Each row is a point. Any point is a mix of the corners, with weights that add up to 1. It lies inside the corners' shape when no weight is negative. Say inside or outside, and name the corners with a negative weight.

Corners:
(1): [0.34 0.60]
(2): [ 0.26 -0.20]
(3): [-0.38 -1.08]
Points:
[ 0.10 -0.36] -> inside
[-0.29 -0.90] -> inside
[ 0.17 -0.06] -> inside
[-0.14 -0.55] -> inside
[0.17 0.17] -> inside
[ 0.04 -0.12] -> inside
[-0.23 -0.59] -> outside (2)
[0.31 0.50] -> inside

Corners:
(1): [-0.65  0.27 -0.58 -0.98]
(2): [ 0.52 -0.52  0.11  0.08]
(3): [ 0.56  0.63 -0.27 -0.11]
(4): [ 0.07  0.39  0.25 -0.47]
(5): [ 0.85 -0.47  0.13  1.33]
Points:
[ 0.41 -0.36  0.04 -0.01] -> inside
[ 0.29  0.32  0.23 -0.46] -> outside (1, 5)
[-0.13 -0.04 -0.14 -0.39] -> outside (3)
[ 0.32  0.50 -0.16 -0.12] -> outside (2)
[0.47 0.48 0.33 0.12] -> outside (1, 2)
[ 0.71 -0.10  0.12  0.55] -> outside (1)
[ 0.52 -0.26  0.05  0.26] -> inside
[ 0.52  0.51 -0.08 -0.34] -> outside (1, 5)
[0.53 0.07 0.14 0.23] -> outside (1)

Corners:
(1): [-0.96  0.82  0.28  0.68  0.03  1.00 -0.38  0.76]
(2): [ 1.15  0.07  0.36 -0.26 -0.30 -0.42 -0.07  0.13]
(3): [ 0.48  0.34 -0.44  0.04 -0.31 -0.45  0.90  0.55]
(4): [-0.39  0.44  0.63 -0.01  0.40 -0.19 -0.55  0.42]
(5): [ 0.71 -0.01  0.05 -0.40  0.74 -0.46  0.86 -0.20]
(6): [-0.82  0.83 -0.40  0.77  0.55  0.69 -0.34  0.53]
(7): [-0.47 -0.49  0.17  0.04  0.60 -0.11 -0.26 -0.38]
(8): [ 0.47 -0.39  0.31 -0.63  0.57 -0.13 -0.32  0.31]
(9): [-0.19  0.16 -0.04 -0.55  0.21 -0.15 -0.04 -0.17]
Points:
[ 0.35 -0.31  0.11 -0.40  0.33 -0.50  0.27 -0.17] -> outside (1, 6)
[-0.83  0.30  0.28 -0.09  0.20  0.27 -0.43  0.43] -> outside (2, 5, 6)
[ 0.74  0.17  0.36 -0.46 -0.04 -0.46  0.18  0.40] -> outside (6, 7)
[-0.53  0.31  0.03  0.19  0.57  0.20 -0.16  0.27] -> outside (2)
[ 0.25  0.23  0.22  0.01  0.33 -0.05  0.13  0.25] -> outside (9)
[ 0.09  0.18  0.14 -0.01  0.03 -0.01 -0.16  0.36] -> outside (5)
[-0.49  0.60 -0.16  0.47  0.40  0.45 -0.21  0.43] -> inside

Corners:
(1): [-0.58 -0.30  0.55 -0.47  0.25  0.35  0.00 -0.42  0.09]
(2): [-0.06 -0.26  0.10  0.41 -0.33  0.46 -0.20 -0.44 -0.36]
(3): [ 0.13  1.79 -0.36  0.62 -0.28  0.69 -0.02 -0.29 -0.49]
(4): [-0.14 -0.08  0.25  0.36 -1.42  0.78  1.01 -0.29 -0.49]
(5): [-0.25 -0.44  0.18  0.77 -0.17 -0.36  1.23  0.24 -0.55]
(6): [-0.20 -0.09 -0.64 -0.75  0.14 -0.92 -0.34 -0.18 -0.43]
(7): [-0.15  0.71 -0.42  0.37  0.20  0.27  0.09 -0.25  0.68]
(8): [-0.53  0.15 -0.08  0.17  0.24  0.24 -0.22  0.38  0.29]
(9): [ 0.49  0.27  0.19  0.09  0.18  0.55 -0.07  0.14 -0.28]
(10): [-0.48 -0.31  0.10 -0.06  0.30 -1.96  0.12  0.25  0.23]
Points:
[-0.14  0.04  0.44  0.33 -0.14  0.78  0.42 -0.08 -0.39] -> outside (6, 7, 10)
[-0.25  0.09  0.11 -0.06  0.10 -0.09  0.15 -0.04 -0.04] -> outside (2)
[-0.20 -0.05 -0.39 -0.36  0.04 -0.60 -0.06 -0.12 -0.35] -> inside
[-0.05  0.06  0.22  0.37 -0.14  0.38  0.13  0.01 -0.26] -> outside (6, 7)
[-0.28 -0.22  0.09  0.14  0.11 -0.39  0.56  0.11 -0.01] -> outside (2, 3)
[-0.35  0.03 -0.01  0.20 -0.03 -0.02  0.14  0.14 -0.01] -> inside
[-0.05  0.97 -0.19  0.34 -0.17  0.37  0.06 -0.21 -0.30] -> inside
[-0.01  0.19  0.06  0.24 -0.68  0.78  0.46 -0.36 -0.45] -> outside (8, 10)

Corners:
(1): [-0.13 -0.03 -0.21  0.53  0.29  0.24 -0.37 -0.70 -0.37 -0.54  0.33 -0.79]
(2): [-0.25  0.31  0.71  0.30  0.03 -0.95 -0.37  0.24 -0.12 -0.88  0.54  0.68]
(3): [ 0.43  0.30  0.05  0.84  0.21  0.44 -0.27 -0.25  0.73  0.28  0.49 -0.31]
(4): [-0.13  0.23  0.22  0.30  0.86  0.90 -0.06 -0.56  0.50 -0.61  0.04 -0.11]
(5): [-0.28 -0.10  0.62  1.01 -0.04  0.62 -0.23 -0.28  0.72 -0.55  0.24 -0.04]
(6): [ 0.73 -0.39  0.59  0.18  0.42  0.28 -0.42  0.11 -0.13  1.37 -0.60 -0.01]
(7): [-0.22  0.61  0.07 -0.13 -0.64 -0.32 -0.63 -0.26 -0.08 -0.32 -0.06  0.87]
(8): [ 0.46 -0.13 -0.20  0.39  0.40 -0.58 -0.53  0.32 -0.84 -0.50 -0.69  1.13]
(9): [ 0.00  0.56 -0.13  0.12 -0.84 -0.73  0.46 -0.01  0.06 -0.61 -0.99  0.73]
(10): [ 1.00 -0.60 -0.24 -0.48 -0.61  0.34 -0.28  0.07  0.25  1.24 -0.58  0.42]
(11): [ 0.70 -0.06  0.58 -0.24 -0.60 -0.21 -0.56  0.70 -0.01  0.41 -0.29  0.00]
(12): [-0.32  0.24  0.54  0.77 -0.27  0.93  0.38 -0.20  0.00  0.02  0.98 -1.16]
(13): [-0.34  0.10 -0.53 -0.15 -0.27 -0.34 -0.64  0.12 -0.02  0.20 -0.45  0.23]
Points:
[ 0.26  0.04  0.11  0.09 -0.32  0.01 -0.21  0.03  0.18  0.14 -0.29  0.43] -> outside (1)
[ 0.23 -0.04  0.37  0.32  0.12  0.03 -0.32 -0.03  0.00  0.21 -0.09  0.07] -> inside
[ 0.02  0.30  0.23  0.12 -0.20 -0.15 -0.54  0.09 -0.26 -0.31  0.27  0.07] -> outside (5, 6, 9, 10)
[ 0.26  0.04  0.11  0.06 -0.07 -0.01 -0.28  0.00 -0.01  0.10 -0.19  0.22] -> outside (5)
[ 0.25  0.12  0.27  0.23 -0.19  0.10 -0.26 -0.07  0.09  0.04 -0.02  0.15] -> outside (13)
[-0.04  0.23  0.27  0.31 -0.12 -0.14 -0.23  0.01  0.00 -0.28 -0.06  0.13] -> outside (10)

Corners:
(1): [-0.13  0.10  0.43 -0.45 -0.56  0.06 -0.19 -0.66  0.19  0.15  0.10  0.08
 -0.01 -0.31 -0.39 -1.03 -0.95 -0.19]
(2): [-0.56  0.21  0.31  0.05  0.03 -0.14  0.14 -0.45  0.48 -0.20  0.46 -0.12
  0.65 -0.07 -0.54 -0.62  0.49 -0.30]
(3): [ 0.48  0.05 -0.54 -0.84  0.82  0.62  0.05 -0.02  0.01  0.89 -0.48  0.48
  0.68 -0.48 -0.39  0.90  0.45 -0.19]
(4): [ 0.98 -0.61 -0.35  0.40 -0.09 -0.23 -0.04 -0.01 -0.13  0.81 -0.44  0.15
  0.73  0.57  0.16 -0.40 -0.02  0.16]
(5): [-0.20 -0.70 -0.54  0.22  0.12  0.46 -0.08 -0.69  0.03  0.70 -0.89  0.36
  0.29  0.07  0.28  0.90  0.30 -0.49]
(6): [ 0.15  0.21  0.67  0.22 -0.51 -0.76  0.69 -0.53 -0.36  0.58  0.21 -0.30
 -0.22  0.28 -0.30 -0.11 -0.27 -0.13]
(7): [-1.33  0.36  0.39  0.33 -0.76  0.05  0.36  0.42 -0.19 -0.18  0.19  0.77
 -0.39 -0.52 -0.65 -0.67  0.24  0.88]
(8): [-0.26  0.13  0.06  0.52  0.37  0.03 -0.66  0.19 -0.45  0.20  0.55  0.33
 -0.48 -0.62 -0.90 -0.24  0.17  0.58]
(9): [-0.45  0.66 -0.47  0.57  1.20  0.32  0.56  0.09  0.18 -0.69 -0.96  0.74
  0.26 -0.06  0.73  0.52  0.68  0.22]
(10): [ 0.65  0.60 -0.81 -0.01  0.28  0.47 -0.41 -0.35 -0.04  1.00 -0.44  0.27
  0.86 -0.65  0.07  0.84  1.03 -0.20]
(11): [ 0.01 -0.26  0.45 -0.24 -0.24  0.23  0.53 -0.21 -0.05  0.83  0.74 -0.82
  0.10  0.10  0.55 -0.83 -0.32  0.66]
(12): [ 0.13 -0.52  1.03  0.04 -0.23 -0.14  0.52 -0.45 -0.54  0.17  0.88  0.27
  0.34 -0.80 -0.11 -1.22  0.02  0.26]
(13): [-0.47 -0.07 -0.67  0.16  0.18 -0.15  0.60 -0.06  0.90 -0.45 -0.33  0.48
 -0.02 -0.75  0.25  0.35  0.45  0.54]
(14): [-0.04 -0.28 -0.62  0.73  0.01  0.30  0.18 -0.06 -0.29 -0.05 -0.18 -0.04
  1.16  0.28  1.12  0.73 -0.38  0.06]
(15): [ 0.92 -0.58  0.04 -0.26 -0.14  0.35  1.07 -0.48 -0.01  0.48  1.27  0.50
 -0.21  0.31  0.78 -0.29 -0.47  0.02]
(16): [-0.34  0.14 -0.26 -0.15  0.15  1.09  0.02 -0.24 -0.35 -1.45 -0.89  0.51
  0.11 -0.41 -0.29  0.67  0.64  0.01]
(17): [-0.64  0.66 -0.08 -0.34  0.61  0.00 -0.30 -0.54 -0.01 -0.48 -0.49  0.83
  0.52  0.20  0.50  0.72  0.69  0.48]
(18): [ 0.09 -0.24  1.22  0.42 -0.22  0.22  0.44 -0.34  0.15  0.07  0.45  0.54
 -0.19 -0.01 -0.18 -0.12 -0.58  0.17]
(19): [ 0.50 -0.09 -0.19 -0.53  0.32  0.17 -0.37  0.35  0.03  0.47  0.12 -0.14
  0.52 -0.10  0.29  0.61  0.66 -0.83]
Points:
[-0.17  0.17  0.49 -0.23  0.12  0.08  0.21 -0.20 -0.15  0.13  0.54  0.29
  0.10 -0.03  0.11 -0.20 -0.10  0.15] -> outside (4, 5, 10, 13, 16)
[ 0.10  0.00  0.11 -0.20 -0.03  0.08  0.01 -0.19  0.00  0.25  0.07  0.09
  0.23 -0.16 -0.02 -0.06  0.03 -0.21] -> inside
[-0.47  0.04 -0.12  0.32 -0.11  0.08  0.21 -0.45 -0.01 -0.24 -0.51  0.12
  0.58 -0.02  0.26 -0.05  0.24  0.12] -> outside (3, 8, 15, 18, 19)
[ 0.21 -0.23  0.01  0.04 -0.05  0.23 -0.04 -0.37  0.00  0.20  0.20  0.04
  0.37 -0.13  0.25 -0.03  0.03  0.07] -> outside (3, 6, 7, 9)
[-0.03  0.05 -0.25  0.01  0.24  0.20  0.13 -0.15 -0.01  0.01 -0.18  0.37
  0.32 -0.26  0.09  0.20  0.30  0.01] -> outside (11, 18)
[-0.05 -0.02 -0.06  0.20  0.22  0.13  0.19 -0.12 -0.02  0.09 -0.08  0.31
  0.27 -0.14  0.09  0.09  0.28  0.15] -> outside (1)
[ 0.09 -0.11 -0.14 -0.05  0.06  0.24  0.23 -0.22  0.04  0.25 -0.15  0.25
  0.37 -0.08  0.22  0.19  0.15 -0.04] -> outside (8)
[-0.09 -0.04  0.00  0.31  0.04 -0.04  0.22 -0.24 -0.04  0.22  0.05  0.23
  0.30 -0.05  0.26  0.15  0.14  0.18] -> outside (1, 3, 16)
